Each row is a point. Each copy is the shape, with its points in the same order, stretched, turned, moved and blurred by noise. Is it also mirrored, or only turned?
In the rows, 128 means zero.

Shape (8 x 3):
[[163  61 212]
 [104 180 121]
 [152 153 114]
 [153 118 151]
 [ 67 163 130]
 [115  86 105]
 [ 98 123 103]
 [166  69 180]]
Copy 1 (8 x 3):
[[170 100  31]
 [111 117 163]
 [144 155 143]
 [148 135  98]
 [ 73  96 150]
 [106 158  89]
 [ 93 143 124]
 [163 124  58]]
Copy 1 is: only turned
Copy 2 (8 x 3):
[[ 52 174 161]
 [153 157  95]
 [148 147 137]
 [111 156 145]
 [127 139  72]
 [106 107 132]
 [128 112 110]
 [ 72 156 166]]
Copy 2 is: only turned

Shape (9 x 4):
[[174 181 172 104]
 [142 175 106 127]
 [126 115 126  91]
 [ 93 116 141 152]
 [ 98  92 112  95]
 [119 183 127 117]
 [ 95 101 152  67]
 [183 172 212 109]
 [102 166 130 155]]
Copy 1 (9 x 4):
[[ 56 167 166 139]
 [103 183 116 127]
 [113 101 113 124]
 [156 118 162 110]
 [137  78 103 109]
 [ 87 167 141  96]
 [102  60 134  91]
 [ 49 159 202 147]
 [131 165 161 100]]
Copy 1 is: mirrored
Copy 2 (9 x 4):
[[213 143 120 166]
 [133 141 127 185]
 [135 133  90 119]
 [125 103 153  91]
 [ 93 139  89  86]
 [133 170 140 159]
 [138 167  81  77]
 [247 138 129 130]
 [114 132 170 141]]
Copy 2 is: only turned

Shape (12 x 6):
[[136 125 171 154 144  91]
 [159 150 156 123  76 147]
 [163 167 139 172  96 130]
 [ 81 191 133 156 162 140]
 [119 130 164 131 171 149]
 [165 191  81 130 128 126]
 [103 155  78 157 172  94]
 [133 153  83 126  76 176]
 [ 77 195 152  88 118 149]
 [110 147 129 137 136 106]
 [ 93 105  80  89 145 103]
 [118 102 168  96 122 160]]
Copy 1 (12 x 6):
[[167 168 157 157 180 103]
 [173  92 166 123 117 184]
 [179 127 148 184 101 153]
 [ 73 174 175 158  78  96]
 [104 189 150 130 152 138]
 [173 153 119 121  30 127]
 [121 177 102 139  80  45]
 [128  82 108 102  57 173]
 [ 94 116 227  86  82 106]
 [136 148 152 133 131  82]
 [128 128  99  48 124  57]
 [114 122 156  81 178 157]]
Copy 1 is: only turned
Copy 2 (12 x 6):
[[159 159 167 109 122 110]
 [132 120 143 114  58 196]
 [113 151 159 140  59 163]
 [ 92 189  62  95 124 113]
 [149 185 107 119 149 137]
 [133 131 107 173  63 121]
 [103 165  97 157 146  65]
 [ 90 120 107 171  81 189]
 [127 113  37  83 104 144]
 [127 142 120 120 124 115]
 [140 108 108 176 178  87]
 [149 138 128 122 146 186]]
Copy 2 is: only turned

Shape (15 x 9):
[[128  62 166 135 124 124 164  89 100]
 [ 52 149  99 152  75 112 102 149 105]
 [200 157 168 141 164 117 158 119 121]
 [ 57 121 149 103 121  86 148 130 163]
 [ 56 161 107 162 121 119 152 113 172]
 [ 27 131  80 135 117 132  95  87 141]
 [ 58 136 127  80 101 109  97 117 194]
 [100 128 143 115 127 166 139 172 159]
 [ 78 147 163 126 122  42 102  90 156]
 [128 125 181 180 168 128 127 126 120]
 [152 104 146 174 113 110 154 106 148]
 [178  62 130 130 151  77 142 123 117]
 [170 115 143 103 116  94 166  85 105]
 [133  67 164 100 141 122 157 124 156]
 [ 52 163 108 153 151  98 128 144 113]]
Copy 1 (15 x 9):
[[137 152  86 159  76 100 145 123 116]
 [ 70 170 132 177 154 147  97 175  86]
 [124 142 154  71 111  68 125 113 162]
 [103 170 166 181  92 182 102  95 119]
 [ 91 165 147 157 170 146  89  83 113]
 [ 94 130  96 158 160 178  84 124  69]
 [107 133 163 166 123 226  78 122 136]
 [139 187 151 147 136 180 148 149 141]
 [ 88 128 173 158  87 132  33 100 114]
 [158 168 142 124 121  78 105 132 110]
 [125 131 124 151 126  76 121 111 149]
 [125  94 143 137  80  81 156 125 119]
 [ 86 124 111 113  77  95 129 113 155]
 [150 146 136 162  71 153 158 117 140]
 [ 84 167 160 136 148 139  93 116  67]]
Copy 1 is: only turned
Copy 2 (15 x 9):
[[ 89  95 167 133  94 156 160 145 188]
 [ 84 100  74  66 105 165 107  66  64]
 [137 196 176 149 104 115 167 200 152]
 [ 48 161 168 109 166 170 119  66 119]
 [100 189  86  99 161 178 157  67 109]
 [118 111  65 108 171 170 112  56 101]
 [ 77 170 143 109 179 135  84  37 122]
 [124 158 171 113 128 109 167  56  94]
 [ 48 177 137 147 150 202  79 113 132]
 [128 151 152 186  90 175 184 138 113]
 [ 83 165 118 135  79 153 171 141 177]
 [ 56 115 159 159 101 118 153 183 168]
 [ 90 140 166  97 119 117 117 189 194]
 [ 76 139 203 149 130 120 160 109 172]
 [ 99 136 107 113 156 181 138  98  50]]
Copy 2 is: mirrored

Shape (14 x 11):
[[166 114 183 100 181 146  92 167 160 159 145]
 [148  76 123 156 130  87 102 104 103 157 149]
 [159 149  85 161 173 120 189 123 129 152  78]
 [ 79 121  90 144 170 109  86  90 148 119 168]
 [ 76  69 116 156 152 130 136 117  78 163  84]
 [123 114 180 152 111 152 149  64  87 101 108]
 [145 102  91 190 131 169 140 167  58 126 129]
 [116  82  77  99 186 127 161  92 159 136  96]
 [158 133 134 168  92 157 118  77 150 105  66]
 [162 167  83 139 160 173 129 155  57 177 106]
 [112 102 102 161 129 102 178 134 141  92  76]
 [ 77 109 111  99 153  70 140  95 130  92 156]
 [104  98 174 105  87 176 181 161  84 169 116]
 [170 140 152 107 125 153 139 134 131 110  61]]
Copy 1 (14 x 11):
[[175 123 172 183 176 147  93 201 173 175 152]
 [128 123 149 181 173 147 145  82 109 124 160]
 [175 140 142 133 178  57 197 132 133 126 129]
 [119 165 138 122 169 120  71  89 131  67 143]
 [133  90 146 155 145 114 145 131  96  60 130]
 [ 85 117 191 144 102  81 164  99 125 105 114]
 [165 176 115 164 109 163 172 175 102  89 141]
 [117 128 186  99 214 109 148 125 144  58 120]
 [146 137 180 176 136 113 178  81 148 109  53]
 [210 157 129 156 135 104 153 185  81 138 165]
 [110 124 144 116 166 107 188 111 147  88  91]
 [ 60 143 159  75 169 101 108  83 137  87 135]
 [153  61 166 110  75 140 155 176 133 129 136]
 [141 134 179 146 149 126 184 150 130 148  74]]
Copy 1 is: mirrored
Copy 2 (14 x 11):
[[ 68 172 169 128 136 111 164  82 148 177 155]
 [124 128 103 131 100 133  86 157 100 222 158]
 [153 159  72 173  90 128 156 157 171 121 148]
 [106 153  69 140 187 130  94 107  84 154 127]
 [141 103 119 148 123  80  95 194 123 193 111]
 [143 113 181 160  89 107 103 174  40 104 155]
 [160  74 147 163 114 196  94 200 180 161 151]
 [109 144  62 182 147 102 180 128 120 174  93]
 [109 162 154 151  53 144 116 189  82  91  79]
 [217 134 144 149 114 175 118 151 210 171 133]
 [112 111  81 135 114 113 137 186 116 100 129]
 [137 121  66 106 194  96 136 122  54 152 154]
 [161  52 201 100  71  70 124 122 136 148 128]
 [120 150 173 117 100 129 176 161 130 109 100]]
Copy 2 is: mirrored
Copy 3 (14 x 11):
[[ 97  81 147 143 104 187  83 129 159 132 176]
 [122 111  81 167 134  92 174  82 155 125 153]
 [148 141  91  59 159 175 156 132 151 147 129]
 [104 130 135 134 184  77 136  73 132 119 182]
 [146 124 105 153 184 125 174 127  94 144  85]
 [136 171 163 145 127 108 180 103 130 115  94]
 [ 98 167  63 137 163 132 150 145 149  98 104]
 [163  98 124  77 179 150 181 122 117 111 167]
 [106 148 134  56 108 104 175  96 124 115  92]
 [105 170  75 119 148 204 102 109 117 128 117]
 [162 146 117  68 154  84 181 157 144 127 122]
 [175 146 149 146 166  59 160 103 126 118 198]
 [131 165 138 169 103 186 156 176  72 161 110]
 [145 142 140  73  96 156 131 141 121 115 112]]
Copy 3 is: only turned
Copy 4 (14 x 11):
[[ 78  77 212 120 153 148  98 147 152 178 214]
 [114 100 147 148 120 110 152 141 212  84 123]
 [109  99  97 149 124 133 150 103 192 205 100]
 [ 53 122  95 166 170 154 129 109 170  98 140]
 [102  65 166 208 141 125 122  93 182 103  77]
 [187 112 163 159 177 139 144 131 206 117  75]
 [141 114 109 181 140  53  82  83 161 121 125]
 [ 71  79 108 129 121 193 106  77 175 152  91]
 [150 173 153 114 169 128 147 108 213 170  57]
 [ 89  73 123 124 163  58 120 115 137 183 113]
 [131 137 118 192 108 155 139  57 171 152 102]
 [ 93  98  99 171 130 192 158  97 142  92 138]
 [148  85 209 192 115 126  75 165 115 123 104]
 [134 117 182 104 151 142 143  92 151 203 112]]
Copy 4 is: mirrored

Shape (17 x 12):
[[138  83 150 140 139 165 125 138 163 197 188 103]
 [ 90 139 146 143 137  75 112 131 105 133  86 150]
 [146 214 139  67  82 174 120 158 157  98 132 146]
 [156 175  86 104  57 127 104 160 159  96 119 129]
 [119 104 143 137 156  76 108 166 130 122  81 182]
 [ 94 114 157 156 133 185 136 138 167 217 184 145]
 [105  95 132 117 151  77 184 126 116 125  93 172]
 [112 113 119 166 142 133 144 133  93 138  80 148]
 [110  88 201 138 117 200 126 121 172 163 158 133]
 [122  95 195 143 109 151 145 162 124 198 164  98]
 [123 167 120  79  95 171 107 180 105  76 161 174]
 [136  84 134 131 146  99 111 102  98 149  86 147]
 [144 135 120 134 186  84 127 150 113 106  59 136]
 [131 163 113  95  70 141 101 150 143  92 136 146]
 [146 191 129  90 102 135 105 124 124 109 162 156]
 [ 87 166 107  64 112 144  98 154 146  89 123 111]
 [134 148 119  70 100 142 111 158 117 156  98 171]]
Copy 1 (17 x 12):
[[171 102 179  71 129 175  60  92 100 106 151 129]
 [ 84 129 142 163  92  93 168  96 129 131 130 131]
 [168 139 117  86 233 113 160 237 237 140 208 159]
 [117 122 103 165 228 122 136 208 205 159 189 153]
 [104  85 104 153  87  88 122 129 118 137 113 172]
 [150 119 195  35 179 121 100  78  73  95 144 157]
 [ 87 147 100 114  75  81 141  76 153 199  89 167]
 [ 81 161 122 112 114 145 164 102 102 139 114 147]
 [151  94 194  50 136 179 119 129 144 103  97 152]
 [161 149 221  76  82 153  89 125 108 148 147 113]
 [140 101  87  67 208 137 145 222 179 183 214 112]
 [ 98 114 110 155  55 157 139  71 125 129 136 159]
 [120 139  77 157  77 113 151 133 137 112 118 144]
 [124 100 112 136 217 135 149 193 198 158 191 133]
 [172 120 101 123 190 116 179 162 191 144 215 123]
 [ 91 116 132  81 192 136 125 174 229 120 199 118]
 [118 115 121 102 158 125 125 160 166 143 232 192]]
Copy 1 is: only turned
Copy 2 (17 x 12):
[[120  63 136 110 113  89 126 175 163 118 139 136]
 [131 151 120 144 142 103 112 107 109 129 120 107]
 [212 106 123 118 175 177 175 155  80 120 184 140]
 [227 118 144 126 170 148 169 142 105 100 129 137]
 [157 123 117 151 114 129 135  87 145 137 114  87]
 [120  92 112 110  80  80 139 190 141 118 157 116]
 [115 146 129 132 109 160 108 103 117 100 116 120]
 [128 142 112 100 133 111 133 118 142 111 122  84]
 [135  78  90 103 104  90 122 155 155 107 191 135]
 [ 86  91 106 144 136  79 118 172 155  88 158 122]
 [181  93  96 118 157 151 211 120  96 125 141 139]
 [126 103 152 107 139 102 110  86 133 125 118 107]
 [150 137 136 122 165 159 118  99 143 150 112  92]
 [204 109 124 124 156 137 169 130  97 109 139 146]
 [176 112 159 118 159 140 172 129  76 141 151 159]
 [191  97  91 118 182 153 132 140  87 130 125 149]
 [175  85 133 120 148 146 160 123  85 110 139  91]]
Copy 2 is: only turned
Copy 3 (17 x 12):
[[147  99  93 136 182 148 134 177 162  61 154  93]
 [130  89 162  84 103  71  91 147 132 135 102 109]
 [100 225 114  59 126 145 129 136 128 150 220 126]
 [124 193 153  91 115 192  85 161 117 178 174 122]
 [124  87 154  71  91  78 108 218 128 155 111 133]
 [162  93  72  97 201 108 125 175 169  66 204  67]
 [143  81  75 122  77  77 115 155 129 153  97 154]
 [181 114 132 133 105  98 125 161 127 135  99  96]
 [109 140  60 126 168  92 115 180 148  65 189  46]
 [147 125  80 105 166 106 109 161 119  11 137  89]
 [ 89 221 102  77 180 128 158 164  93 183 165 129]
 [126  85 138 117  63 107 150 167 144 123  83  96]
 [137 119 188 105  60  97 127 168 145 156  95 162]
 [ 94 197 129  79 130 151 106 157 122 177 169 111]
 [ 84 167 124  73 151 135 155 115 111 157 174 118]
 [ 81 198 125  82 147 147  86 124 182 175 154 127]
 [124 162  95  39  84 142 149 172 126 134 161 110]]
Copy 3 is: only turned

Shape (16 x 12):
[[129 144 143 117 114  86 103 146 106 138 132  85]
 [112 134  88 136 140  97 149 141 171 127 139 122]
 [171 111 118 104 137 100  86 122 126 130 110 121]
 [118 106  84 155 157  69 124 179 147 112 120 125]
 [ 89 122 149 153 161 161 176 152 116 179 112 158]
 [142 145 124  94 144 123 107 127 111 115 142 122]
 [119 123 135  81  88 104 106 126 126  99 121 112]
 [175 154 124 116 101 118 129 132 103  85 127 103]
 [122 126 148 142 105 128 116 114 116  86 104 141]
 [158 135 160  79 137 115 108 151 126  96 144 120]
 [120  93 144 154 121 171 162 173 136 172 145 144]
 [131 143 142 144 106  99 103 120 122  99 172 136]
 [106 115 101 151 132 172 138 136 124 147 151 137]
 [ 87 144 149 181 137 209 137 170 157 168 129 136]
 [121 153 151 145 107 139 145 157 146 181 116 167]
 [143 134 163 137 118 113 130 102 148 111 144  94]]
Copy 1 (16 x 12):
[[109 131  94 105 140 125 137 157 101 107  88 101]
 [122 127 178 116 138 146 101 115 113 156 109 145]
 [147 176 135 104 144 103 107 142 151  92  91 147]
 [116 150 161 172 154 129  75 122  90 130  93 153]
 [152 106 102 165 102 115 161  24 135 207 148 130]
 [115 173 135  99 131 106 149 146 134 104 122 112]
 [ 86 106 130  97 118  99 142 161 138 118 112 125]
 [ 93 163 104 121 144 134 113 196 149 129 136 101]
 [134 100 121 170 123 100 121 155 157 157 144 104]
 [110 180 127 101 123  99 155 185 117 118 107 134]
 [148 100  98 140 115 136 134  73 104 189 175 189]
 [122 115 133 146 118 151 123 198 101 119 136  98]
 [140 110 124 123 132 121 127  74 122 151 185 143]
 [168  99 111 131 165 119 165  66 112 196 180 163]
 [136  96 113 136 132 182 164 100 147 190 130 166]
 [159 122 124 107 115 123 115 171 118 152 126 102]]
Copy 1 is: only turned
Copy 2 (16 x 12):
[[143  71 155 134 140 137 112  82 141 122 126 156]
 [167 153 139 163 111  95 100  86 156 114 112 155]
 [ 92  93 144 136 149 159 117 122 171 133  93 155]
 [154 154 144 214 147 120  69  87 170 139 131 156]
 [135 173 104 145 125 136 165 115  59 160 153  87]
 [113  97 139 103 122 135  83 110 134 147 120 145]
 [172  81 147 123 109 138 117 139 161 141 118 156]
 [125  82 161  88 120 117  69 133 139 105 148 185]
 [163 101 101 123 126 115 115 161 116 140 143 141]
 [108  80 159 101 127 115 105 125 155 185 131 177]
 [143 165 104 136 131 141 183 112  88 145 139 153]
 [162 101 103  86 142  95 105 110 149 133 135 168]
 [148 158  85 126 112 145 116 102  82 119 125 137]
 [164 149  86 147 125  95 168  97   7 154 100 145]
 [169 141 135 121 156 113 189 124  81 141 102 132]
 [133  86 115 103 108  77 148 106 146 119 129 171]]
Copy 2 is: only turned

Shape (17 x 12):
[[130 109 131 146 153 175 113  98 134 180 111  73]
 [ 96 124  81 175 150 163 131 180 154  98 100 145]
 [145 117 115 175 112 194 145  44 141 100 166 145]
 [117 183 136 123 132  66  94  95 188 108  80 129]
 [124 125 188 177 124 144  99 194  72  97 161 155]
 [ 61 124 137 156 153 207 140  50  87  94 132 106]
 [151 124 142  75 148 125 141 146 217 133 116 127]
 [ 98 131 112 104 110 132 136 127 130 127 129 133]
 [111 133 110 114 123  89 145 134  67  70 116 127]
 [159  83 118  49  98 137  95  70  86 125  56 193]
 [132 155 164 149 180 135  96 129 107 146 146  84]
 [138 172 156 163  96 182 122 118 144 113 119  78]
 [108 129 188 125 187 157 182  62 150 236 134 192]
 [119 116 160 143 187 114 113 141 149 119  97 111]
 [136  79 175 119  72 106  84 140 157 154 114 130]
 [ 86 101  68 112 200 154 103 152  95 120 140 151]
 [118 165  94  91 107 108  95 124 122  59 128 118]]
Copy 1 (17 x 12):
[[ 88 125 109 110 142  94 142  62 122 106 116 143]
 [ 60 126 103 118  84 176  64 136 158 153 137 117]
 [ 49  61 175 190 132  81 136 126 152  70 126 127]
 [118 152 120 170 174 146 116 202 125 189  53  95]
 [145  96 146 123  84 130  19 142 120 127 171 180]
 [ 34 116 149 136 183 106  91 141 101  46 149 122]
 [123 161 142 180 104 179 168 122 124 159  67 145]
 [121 116 123 135 128 167 139 149 121 109  94 101]
 [136 152 151 110 126 130  77 175  93 109 126  57]
 [140  69 141 198 186 164 154  98  92 106 136  30]
 [124 140 146  96 141  92 106 122  90 145 136 169]
 [ 93 114 165 137 155 101  78 107 165 114  61 143]
 [107 114  85 158 183 184 244 154 166  92 200 186]
 [101 178 116 136 120 128  79 135 102 158 134 149]
 [161 102  89 181 100 135 106 102 128 123  67 148]
 [ 88 112 118  99  98 172 128 131  55 138 189 106]
 [125 119 176 145 138 141  97 172  79 146  60  64]]
Copy 1 is: only turned
Copy 2 (17 x 12):
[[ 84 165 159 111 151 124 135 144 203 136 140  98]
 [ 84 141  98 155 196 141 115  78 145 100  85  92]
 [ 95  88 190 115 150 131 133 100 194  68  97 143]
 [133 137  99 168  97 126  98 146 147 130  62 157]
 [ 10  61 129 115 155 127 102  27 101 128 119 145]
 [ 48  94 146  92 160 167  91 126 213  54 170 115]
 [195 157 117 149 123 178 137 167 125 180  82 132]
 [136 115 126 120 168 137 122 159 135 118 143 123]
 [127 100  83 104 159 127 101 107 127  97 172 142]
 [192  70 136 187  94 124 169 160 169 148 176  80]
 [ 54 132 143 107 141 121  83  91 170 158 126 142]
 [ 45 110 138 139 176 134 139 114 177 109 116 173]
 [131  60 174  65  84 158 106 184 191 199  64 103]
 [ 99 158 100 121 111 155  99 107 150 142 103 115]
 [120 133 133 140 105 125 166 147  94 137 123 122]
 [128 144 131 134 170 138  78  99 150 127 146  61]
 [136 121 114 164 164 123  99 123 133 101 147 155]]
Copy 2 is: only turned
